Each row of a before or after table is a point. The points were changed in one or more steps. Then noise was added and the rows were shuffled. The steps act on how far a point lies along the listed directions, d1 being the first. Name the steps. A step turns or swaps two directions, mirrors them in a line or flattens them onto one, adds a multiple of one to another, or multiplies one. Angles are multiples of 10 degrees, from the lower direction toward the higher: turns from -170 to 170, lines from 10 to 170 but not 90. Use the fewest steps. Two steps may share a direction if one is a turn and the other turns, adds or multiplies; they go together, in the order done. Otherwise the lowest direction goes first.
(in the rows, 128 means zero)

Directions:
(1): [ 96 151 103]
(2): [145 169 144]
Before:
[[102 121 121]
 [157  66 147]
 [124  86 128]
 [114 105 125]
 [133 109 115]
 [145 158 146]
 [ 92 151 105]
 [141 140 118]
 [ 82  80  88]
 [149 167 134]
 [110  75 104]
 [103 147 145]]
After (12 x 3):
[[125 153 140]
 [120  92 118]
 [136 147 121]
 [138 186 132]
 [137 144 149]
 [ 84 175  97]
 [162 198 151]
 [128  81 116]
 [140 116 114]
 [163 120 158]
 [115 169 124]
 [123 111 156]]
Steps: turn d1 and d2 by 160 degrees

Directions:
(1): [130 133 160  80 146 103 170 147 138]
(2): [ 85 112 127 110 158 183 136 129 115]
(3): [141  98 159 153 147 119 114 167  87]
(4): [167 121  97 121 174 122 140  95 106]
(5): [ 87 138  82 136 141  89 135 154 114]
(6): [150 183 124 148 149 157 137 163 137]
Before, 11 rows:
[[ 95  92 119  91 128 124 136  94 152]
 [ 72 104 102 137  88 171  91  89 124]
 [147 132 108  85 159 155 152 113 137]
 [157 132 174 150  93 125 121 167 136]
 [179 170 145 148  90 120 132 145 174]
 [145 177 173 146 142 130 136 179 135]
 [133 123 166 122 102 104 133 151 138]
 [135 143  96 114 141 132 151 115 133]
 [ 90  95 138 136  75 140  97  93 119]
 [111 157 126 118 101 105 162 136 152]
 [ 94  83 113 141 123 112  82 103 114]]
After (11 x 9):
[[119 128 165 126  90 154 138 127 142]
 [ 79  82 129 100 110 145 119  95 152]
 [148 126 128 181 118 116 108 167 102]
 [156 160 120 176  90 104 113 162 153]
 [ 84  96 134 120  85  55 126 131 103]
 [111 138  91 110 132 194 126 103 146]
 [151 154 152 174 159 169 113 150 110]
 [134  99 153 153 113 138 112 133 114]
 [ 73 107 128 106  86  56 137 144 124]
 [126 148 117 112 123 153 148 112 149]
 [121 102 136 102 131  52 130 123 131]]
Steps: add 1 times d1 to d2; turn d1 and d5 by -120 degrees; turn d3 and d4 by 40 degrees; add 0.3 times d4 to d6

Directions:
(1): [ 91  92 121 147 177 136 184 127 132 137 158 127 138 107]
(2): [163  99 124 161 131 166 140 114 146 160 109 137  95 176]
(3): [143 115 158 121 164  93 145 148  72 112  94 135 128 159]
(4): [175 110 142  72 171 149 111 132 155 110 154 123 129 122]
Before:
[[187 135 142 133 127 107 101 141  93 112  58 146 124 176]
 [125 103 107 118 159 157 136 133 171 122 176 110 139 112]
 [153 156 144 124  81 156 102 110 138 154 120 128 118 132]
 [153 147 143  98 122 101  95 144  92 102 119 122 109 131]
 [135 109 135  79 201 143 132 132 179 124 189 131 162  84]
 [156 116 155 137 107 115 113 133 104 144 106 136 115 174]
 [115 127 133 110 160 105 138 134 113 120 151 127 145  94]
 [112 109 127 119 173 121 165 138 133 109 178 119 144  95]
 [159 137 154  89 132  99  91 159 100 100 118 127 131 136]]
After, 9 rows:
[[139 170 140 100  79 148  89 115 143 138 142 121 132 100]
 [141  99 129 150 163 136 153 123 120 150 125 137 112 144]
 [147  94 125 116 188 173 140 117 198 152 176 140 137 115]
 [114 107  97 130 144 165 133 125 184 130 183 107 139 104]
 [132  91 120 153 164 145 179 126 144 137 155 125 118 134]
 [180 146 162  95 150  69  96 160  61  80  62 143 147 155]
 [195 112 161  97 149 117 100 157  98 114 100 135 108 176]
 [140 135 166 101 117  79 103 149  78 112 115 131 142 142]
 [186 122 152 108 141 116 104 139  94 113 105 128  89 169]]
Steps: add -0.3 times d1 to d4; multiply d2 by -1; multiply d3 by 1.6

Directions:
(1): [148 137  85 189 155 148 115 102 112 149 153 132  99 107 124 127 108 135
 112 197 138 115  97 122]
(2): [116 120 135 121 134 135 145 126 181 116 109  73  87 132  87 171 136 156
  88 136 118  80 134 144]
(3): [102 122 150 136 121 156 118 108 119  97 141 114 128  75 115 124  93 147
 174 105  65 128  87 152]
(4): [143 150 135 102 164 116 115 129 202 121 101 130 145  94 122  76  92 110
 147 166 128 131 151 121]
(5): [118 163 114 116 135  82 115 120  76 127 112 120 149  75  87 101 152 114
  98 111 143  83 128 154]
Before (10 x 24):
[[161 153  93 124 118 102 127 143 109 141 132 149 147 142 125 108 177 105
   93 138 178 129 156 113]
 [120 136 146 114 136 109 108 116 117 116 101 145 166  68 122  70  98 115
  209 101  95 139 132 137]
 [125 114 137 130 140 135 132 128 107 130 137 154 134 156 158 106 106 129
  163 117 141 163 125 112]
 [163  96 159  73 121 131 149 159 180 135 115 149 153 213 180 131 147 102
  128  97 134 171 178  95]
 [145 127 101 159 140 149 117 113 145 141 134 120 127 102 126 128 107 125
  118 180 134 138 100 124]
 [117 137 172 113 109 140 125 128 134  99 129 153 178 110 170  86  99 134
  203  98  67 173 120 119]
 [143 126 107 154 134 169 161 117 164 128 138  69  78 151 107 194 117 153
   98 148 114 103 144 130]
 [158 137 117 137 134 116 145 132 150 164 116 144 133 182 153 133 158 105
   86 156 191 140 149 111]
 [117  93 143  95 102 172 137 135 162 120 131 150 146 168 169 148 121 130
  186  73 100 186 127 125]
 [150 149 149  95 150 102 110 155 197 138 105 138 158 120 123  82 106  99
  150 152 142 145 158 108]]
After, 10 rows:
[[170 152 120 127 146 144 132 128 151 131 137 148 163 121 162  89  78  97
  181 143 124 177 156 107]
 [137 120  99 165 124 148 119 114 110 145 148 123 132 113 134 142 118 127
  117 162 131 141  91 127]
 [117 106 129 143 143 149 147 125 136 124 129 103  88 160 116 156 116 165
  122 127 133 109 119 128]
 [123 108 141 132  83 118 130 162  67 152 153 141 138 179 145 165 170 128
  125  75 141 152 118 115]
 [112  91 144  99 109 181 145 129 196 112 121 117 119 153 141 165 120 146
  166  90  90 152 122 140]
 [ 94 107 136 147  99 122 130 107  56 121 121 101 117 107 101 163 146 156
  148  68  96  96 108 156]
 [160 146  94 128 122 111 136 142 138 143 126 121 122 155 110 135 180 116
   70 153 182 106 159 112]
 [ 99 113 164 138  89 164 149 119 115  95 140  96 118 132 128 173 137 181
  137  78  61 115  97 145]
 [162 131 122 139 131 125 147 132 157 162 126 140 125 192 154 141 151 110
   90 155 183 139 146 111]
 [155  82 160  81 106 144 157 153 176 133 121 129 130 225 168 166 155 119
  117  89 124 165 161 102]]
Steps: turn d2 and d4 by 150 degrees; add 0.5 times d2 to d1; turn d3 and d5 by 10 degrees

Directions:
(1): [139 137 175 170 140 133 160 138 141 107 136 165 170 146 135  94 113 133
 150 124  98 104  90 165 133 104 151  96 113 156  87 131  90 128 140 133
  90 113 133 174  98 146 145 194 167 140 147 143 106 119  96 149 163 125
 163 147 153  96  84 129 129 132 138 191]
(2): [ 65 127 109 153 111 108 188 151 129 166 124 148  89 106 151 113 114 158
 127 125 134 164 108 169 137 137 112 136  81 111 147  84 119 187 148 120
 116 103 126 131  90 116 148 121 171 107 167 135 131 140 154 115 128  97
 128 175 112 122 158 118  74 160 128  81]
(3): [129 153 110 146 168 120 151 130 151 150 136 158  86 108 103 150 194 108
 164  87  60 112 203 146 131 142  98 150 136 145 127 139 103 106 111 149
 150 131 128 149 134 150 188 145 124 166 120 150 138 143 117 168 130 126
  92 113 145 158 159 112  91 149 134 138]
(4): [108 114 121 147 177 130  87 130 173 123 117 130 118  97 120 155 114  99
 154 184  91 158  71 185 136 147 135 121 149 166 104  99 144 130 133 138
 125 116 100 104 148  93 118 115 102 146 130 105 105  96 167 106  73 133
 100 149 155 151 128 168 103 135 159 178]
(5): [153  82  92 122  74 101 170  76 134  89 106  97 138  96 130 132 130 111
 121 134 139 161 136 187 131  78  78 192 137 157 129 114  83 116 122 138
 120 135 118 104 138 155 135 134 173 139 141 155 142 132 124 125 117 124
  96 112  98 123  88 171 161 102 132 138]
Before, 8 rows:
[[135 125 143 149 120 127 164 121 133 121 133 143 145 141 131  99 122 131
  141 105 124 126 125 140 135 101 130 124 126 147 120 129 105 126 131 137
  112 128 137 158 119 145 147 173 157 137 138 140 131 131 109 151 154 117
  145 130 124 108 102 128 144 122 127 149]
 [141 131 145 128 113 135 149 138 128 122 128 125 134 141 133 118 128 119
  131 132 126 112 126 133 128 128 132 121 126 132 126 130 127 120 131 140
  107 141 136 141 118 145 134 145 141 124 133 129 128 132 109 128 145 128
  142 123 131 111 115 109 136 129 120 133]
 [107 120 120 132 114 131 120 139 133 143 128 101 112 118 137 132 117 130
  123 154 147 154 106 142 137 133 128 126 128 125 132 103 139 149 134 121
  136 128 115 104 125  99 108 107 119 120 133 111 128 121 149 116 104 129
  119 142 113 131 134 149 110 132 127 119]
 [156 143 120 136 147 124 142 114 139 121 127 132 114 119 104 152 169 111
  151  95 103 116 189 128 122 118 108 155 153 149 127 146 106  98 115 134
  140 145 131 133 144 159 157 141 124 154 109 150 144 142 110 155 132 132
  108 105 130 145 129 109 126 121 122 143]
 [155 147 138 121 149 149 103 127 124 128 143 127 133 147 115 128 150 129
  148 106 118 100 172  84 118 143 152 107 150 118 119 149 145  97 114 114
  126 140 145 135 139 139 139 140 102 140 105 126 120 138 120 142 132 136
  142 114 139 133 139 107 134 121 121 127]
 [120 102 126 130 118 117 129 130 134 118 117 114 137 117 137 133 112 126
  106 154 150 138  89 144 130 125 133 133 128 131 130 106 142 137 137 123
  122 124 116 109 122 117 114 112 126 120 145 119 122 118 135 105 116 120
  130 143 120 123 122 139 137 126 125 126]
 [120 120 147 135  87 126 156 129 101 119 123 128 150 135 152  99 101 160
   97 118 168 124 100 122 132 113 128 128  89 105 131 125 111 155 144 111
  102 125 139 129 112 135 111 145 158 106 145 146 135 135 113 121 152 115
  166 142 112 101  98 111 143 127 115 101]
 [106 145 138 151 132 129 159 148 126 159 129 156 102 131 133 115 140 150
  128 106 123 126 130 121 137 148 122 111 104 114 132 111 125 168 129 128
  117 117 144 154 105 125 140 127 140 122 140 128 125 136 133 133 147 117
  142 151 129 122 141 105 100 152 138 103]]
After (8 x 64):
[[136  81 131 106  64 115 136 119  97  95 112  82 173 137 157 113  77 147
   69 158 211 139  70 114 127  97 141 132 119 108 143 112 146 143 146 107
  107 130 127  98 114 122  80 102 145  89 148 120 132 120 124  87 137 120
  158 138  93  97  93 143 177 103 107 106]
 [133 154  80 173 194 101 181 110 186 148 121 167  46  67  78 184 239  81
  201  69  10 132 249 207 132 132  57 201 157 189 125 128  71  93  99 162
  156 138 118 143 147 170 231 154 133 204 118 176 154 153 123 189 108 120
   43 112 145 190 168 118  64 157 145 162]
 [142 123 152 139 130 135 142 136 140 114 127 125 142 132 129 123 119 110
  138 152 113 115 100 154 132 130 140 113 135 149 114 127 127 117 134 143
  101 140 129 139 123 141 126 148 137 132 136 123 118 120 113 125 135 128
  140 129 141 109 101 123 132 127 130 155]
 [126 117 129 102  68 132 122 131  94 133 128  80 138 146 147 116 100 151
   88 141 201 142 115  87 129 116 137 124 124  96 149 123 147 147 135 105
  136 139 130 102 121 109  81  99 126  93 127 112 138 131 128 114 129 130
  143 122  87 110 120 133 149 111 106  85]
 [151 175 170 136 175 157 106 147 126 147 144 163 126 159 110 125 170 129
  140  92  98  77 167  64 128 161 149  86 143 121 115 158 140 117 111 134
  135 136 152 173 128 131 138 142  91 143  97 119 121 130 102 159 159 145
  151 112 160 133 140  87 122 141 137 143]
 [153 114 144 166 136 125 162 111 154  99 127 150 161 130 120 104 123 109
  156 120  98 130 110 180 136  86 127 129 143 176  98 123  85 113 131 147
  106 124 132 158 127 152 158 192 162 153 141 140 120 121 106 156 145 122
  136 130 136 106  77 153 148 117 141 196]
 [158  86 172 113  82 146  81 110 106  57 110  86 219 152 157 101  44 137
   83 184 205 127  19 116 132  93 167 105 126 126 100 134 136 129 148 103
   83 138 128 101 143 111  45 141 133  99 129 118 114  97 112  90 128 140
  188 127 124  86  36 161 208  86 127 157]
 [ 95 168 133 156 209 149  97 161 159 172 147 161  83 125 110 144 156 128
  178 120  68 113 152 119 129 189 163  88 140 129 111 120 159 125 124 118
  134 116 130 141 129 108 164 128  86 150 118 109 108 130 158 137 104 126
  121 153 163 159 185 100  59 160 141 130]]
Steps: multiply d1 by 1.6; turn d2 and d4 by -130 degrees; multiply d3 by 3; multiply d5 by 2.5

Directions:
(1): [ 91 105 104  79 133 117  95 135 134 133 112 117 185 124 123 105  96 142
 141 140 132 133 101  87 139 126 109 148  52 189 133 116 138 116 113 122
 120 162 102 151 125 156  90 128 165 108 164 111 133 160 119  80 148 202
 117 112 142 109 126 144  89 146 145 153]
(2): [ 87 160 170 147  94  81 110  98 144 169 150 101 113 125 145 122 112 166
  90  82 115 143 116 191  77 121 173 126 145 142 126 102 158 140 119 127
  76 158 111 121 123 128 135 157 115 135 162 134 150 145 118 110  71 160
 138 119  95 130 130 107 122 158 161  95]
Before:
[[175 127 131 151 134 156 135 117 114 104 133 151  93 116 117 147 159 100
  138 142 141 130 148 127 135 131 120 117 176  92 127 156 119 133 145 138
  151  93 142 104 127 110 147 130 115 137  96 142 113  94 141 160 138  72
  125 143 135 147 145 119 147 102 115 121]
 [128 129 124 140 116 130 121 121 128 135 125 128 129 122 126 121 125 124
  121 123 126 124 135 140 116 120 131 123 134 122 123 123 124 134 127 124
  124 131 133 126 121 120 138 134 116 127 120 128 120 116 125 124 110 119
  115 123 118 128 136 120 139 128 130 117]
 [139  98 104 112 137 132 116 140 127 113 116 120 149 140 122 130 120 132
  150 148 139 121 120  85 149 129 108 127 110 143 130 132 123 122 120 132
  141 129 127 127 146 144 118 115 146 130 126 115 128 128 131 119 163 136
  128 121 143 117 127 138 116 122 119 137]
 [131 113 111 121 125 129 125 127 127 131 112 132 128 128 118 114 131 121
  135 141 136 122 129 117 143 128 117 125 108 134 142 137 124 105 123 124
  132 122 120 134 122 134 125 116 137 127 130 120 129 140 129 128 132 136
  130 133 132 128 128 134 125 129 119 135]
 [165 139 139 166 123 148 162 131 113 111 133 135 100 132 138 140 146 105
  126 131 128 118 148 140 141 142 122 108 175  84 129 146 107 129 138 133
  146  89 139 114 124 112 151 110 117 129  99 132 127  91 132 149 132  72
  134 142 124 134 130 125 152 104 115 125]
 [168 139 136 153 132 135 141 118 120 118 128 123 108 124 136 147 134 110
  120 133 124 125 138 157 128 133 130 122 165  92 120 143 114 136 141 124
  142 111 149 109 126 117 146 118 114 130 113 136 128 101 134 155 119  74
  138 142 113 126 130 120 145 120 119 109]
 [ 81 112 111  89 132 114  82 130 139 139 111 102 178 121 122 105  88 156
  145 131 130 139 107 109 125 140 120 150  50 191 134 106 159 125 112 124
  110 172  98 149 134 155  89 139 168 107 173 123 135 165 108  70 134 205
  121  95 133 112 127 138  81 155 155 142]
 [161 128 127 133 134 158 150 121 120 113 129 137 111 130 127 144 141 116
  136 138 129 120 140 128 143 127 122 120 162  92 113 145 118 129 149 129
  144 110 152 122 127 118 148 109 119 140 125 136 117 111 137 144 140  87
  135 144 133 127 135 124 146 109 108 129]
 [133 127 126 142 130 130 138 129 129 125 127 138 112 131 121 143 131 113
  129 123 131 128 142 130 127 133 126 115 147 130 127 137 115 133 136 144
  136 118 136 129 129 124 150 125 113 130 116 130 132 130 131 146 129 102
  144 135 113 131 135 127 142 121 118 117]
 [130 127 131 131 131 124 128 137 128 129 144 137 121 136 125 129 143 133
  125 130 131 127 129 141 134 130 122 128 140 118 135 117 128 125 140 129
  133 116 140 133 127 120 130 126 121 139 138 123 136 116 132 135 121 124
  134 134 124 126 125 131 132 126 133 119]
 [113 156 171 151 109 112 134 114 141 137 150 114  95 132 136 134 132 154
   93  93 128 141 123 184  87 122 155 121 156 108 127 116 132 146 136 126
   93 124 133 119 122 134 149 146 111 136 133 157 138 121 124 131  87 118
  129 137 114 139 127 106 135 138 143  98]]
After (11 x 64):
[[ 56 187 214 162  69  54 105  82 162 187 170  81  89 126 153 120 105 201
   52  41 113 159 102 249  29 114 202 122 160 137 126  84 173 158 123 125
   29 167 108 119 113 138 147 180 104 138 182 160 167 149 107 102  26 171
  138 120  80 139 128  84 119 175 185  65]
 [125 127 131 127 132 125 123 137 130 127 146 133 127 137 123 128 141 136
  124 128 130 128 127 141 136 127 120 128 136 123 135 117 129 123 137 130
  130 119 135 134 128 123 128 125 122 141 140 123 135 117 130 128 122 130
  132 131 126 123 124 132 128 126 135 120]
 [132 118 115 132 136 138 134 134 130 121 122 142 123 129 116 139 127 108
  136 130 131 129 141 113 136 133 118 120 133 137 128 140 110 129 134 144
  139 118 133 134 127 127 143 119 121 125 118 127 127 134 133 138 143 110
  139 132 122 128 134 132 137 123 116 125]
 [176 113 107 138 142 166 157 152 106  92 118 147 128 129 126 134 143  90
  153 160 135 114 147  90 174 145  92 118 139  99 131 156  96 119 138 132
  169  86 139 128 124 122 132  96 140 117  93 124 116  95 135 139 170  81
  125 139 144 124 130 143 142  97 106 155]
 [119 133 128 139 107 120 116 112 130 143 130 123 129 121 128 117 117 133
  113 116 125 128 132 150 106 118 139 125 132 128 122 118 130 135 124 126
  113 138 129 126 118 122 138 139 116 126 127 127 124 120 122 117 101 131
  117 123 114 125 139 118 135 135 138 113]
 [ 86 142 147 129 111  98  92 112 143 155 130  98 136 123 135 116  98 168
  118 103 121 141 118 162  94 137 153 137 103 161 130 101 167 139 117 128
   91 162 106 131 136 134 115 155 140 120 167 137 142 153 108  89  95 175
  133  99 106 124 132 117 101 160 161 114]
 [190  95  92 118 163 185 134 143 104  78 112 168 122 118 103 145 159  74
  171 181 153 121 148  65 178 134  82 126 138 105 130 170 101 117 142 134
  185  84 144 119 131 121 128 108 138 123  83 131 101  95 146 155 187  78
  117 141 166 135 144 144 138  87  96 152]
 [174  80  79 107 158 168 135 161 114  85 102 142 146 141 111 137 135 104
  175 175 145 113 136  51 180 134  81 125 112 124 131 152 101 118 128 132
  175 102 140 127 150 139 118  94 146 130  96 113 111 111 141 140 197 101
  121 127 163 119 125 150 125  95  94 156]
 [149 104 100 121 135 144 129 137 122 116 110 138 126 129 116 119 139 110
  147 152 137 119 134 101 156 132 103 121 111 122 141 148 115 102 128 127
  150 108 128 135 123 132 128 108 139 130 115 119 121 132 131 138 148 121
  126 135 141 127 123 136 133 120 108 145]
 [177 102  94 108 157 182 151 141 111  90 112 151 135 129 116 143 141  95
  161 171 139 109 142  84 176 130  88 126 134  98 116 159 104 118 151 129
  173 101 155 132 127 126 134  93 136 132 112 127 108 110 140 140 177  87
  125 148 157 121 132 142 140  94  92 156]
 [165 126 123 132 139 140 134 127 120 112 121 124 128 122 129 142 125 107
  132 143 127 123 129 133 138 134 116 132 137 106 124 144 115 131 138 122
  146 116 142 118 126 124 131 113 129 123 119 131 125 109 135 145 135  93
  133 137 123 117 130 129 134 120 119 120]]
Steps: multiply d1 by 0.4; multiply d2 by 3
